Each row of a before or after table is a point. The points were changed in one or more steps. Then noise was added and the rows were shuffled. The steps act on columns, c1 being the first. What was done? A step turns or swaps two columns, mirrors them in a line or flattens them onto one, adds a multiple of one to another, or multiplies or shifts one. Angles are multiples of 10 degrees, from the lower column toward the higher: turns from -170 to 170, lines from 10 to 170 but not 90. Use the fewest steps. Two steps may share a column if one is a turn and the other turns, adds or multiplies; they go together, in the order done. Otherwise the lowest column goes first.

Before, 12 rows:
[[ 16  46 -15]
 [-32 -41  76]
 [ 41  35  70]
 [ 52  31  79]
 [-43 -15 -19]
 [-28 -52  -6]
 [-33 -24  35]
 [  1 -18  -3]
 [ 14  34 -21]
 [ 24 -13  41]
 [-16  24   6]
 [-30 -49  35]]
After, 12 rows:
[[ 44   0 -18]
 [ -6  54  24]
 [ 25 -45 -11]
 [-75 -20 -31]
 [  6  21 -19]
 [  5 -10   3]
 [-30 -89 -83]
 [  6  50  22]
 [  2 -77 -44]
 [-48 -46 -20]
 [-94 -28 -27]
 [  0 -50 -47]]
Steps: add -0.7 times c3 to c2; turn c1 and c3 by 140 degrees

Before:
[[-13  55  52 -27  39  97  32  35]
 [  5  59 -53 -30 -13  42  97 -15]
 [ -3  -8  48  -6 -88 -30 -15   6]
 [ 24  32  46 -12  37 -13  19  -5]
 [-29 -24  33   1  38  15  99 -10]
 [ 42 -54  31 -29  15 -28  -3  19]
 [ 25  45 -42 -16  19 -10 -10  54]
 [ 59  53  18  32  38  31   6  29]]
After, 8 rows:
[[  6  37 -33   0 -31  -1  86  30]
 [ 17 -61   3  23  20  51 -13  21]
 [ 29  -8 -75 -13  -8  52 -52 -89]
 [ 33 -78   3   5 -92  -7 -35 -43]
 [ 30  60  12  42  11  12 -11  31]
 [ 14   6 -57  25   2  -6 -42  10]
 [-32 -29 -49  60  14  34 -35 -26]
 [ -3  40 -12 -26 -67  -6 -80 -16]]
Steps: turn c1 and c4 by 90 degrees; turn c2 and c3 by -140 degrees; mirror c5 and c7 in the line at 150 degrees; turn c6 and c8 by -80 degrees

Before (10 x 11):
[[-39 -56  -2 -11  40 -44   3 -23  -6   7  19]
 [-13 -65   9  25 -42 -15 -40 -42 -40  24  22]
 [ 37   4 -20 -25  -5 -55 -28  15  29 -11  23]
 [ 27 -44  21 -12   4  27   6   6   8  -7  54]
 [ 25  26  17  17  27 -68 -39   4 -26 -15  60]
 [  1  32  16  44  17  11  20  23 -55  32  44]
 [-30   5 -23  13  30 -25  19 -59  20 -15   5]
 [-22  20 -17  15 -26  -1 -73  -1  28 -65  46]
 [ 11  20  22  32  55  13  16 -11  14  38 -10]
 [ 38  36 -44  14  15  11 -32 -18 -52  24 -15]]
After, 10 rows:
[[ 11  -7  -9 -38  56  14  -5 -17  16  47 -18]
 [-28 -16  24  -3  29 -26  19 -55  33 -44   8]
 [-41 -22 -25  44  39 -41  16 -11  13 -36  37]
 [ 39  -3  55 -16  15   9  58  25  -6  61 -29]
 [ 37  14  20  21  -6 -52 -17 -12 -42  27  48]
 [ 27   6  -1 -34  30 -67  31  21 -28  10 120]
 [ 26 -10 -42  30   1  30 -12  -2   1  20 107]
 [-13 -52 -36  22 -41 -14  70   5  -6  13  42]
 [-22  -5  26 -18 -27  -4  23 -24 -74 -86  92]
 [  2 -13   1 -54  16  10   4  57  26  32  93]]
Steps: add 1 times c1 to c10; turn c2 and c3 by 150 degrees; turn c2 and c4 by 130 degrees; turn c8 and c9 by 50 degrees; turn c7 and c9 by 120 degrees; multiply c11 by 2
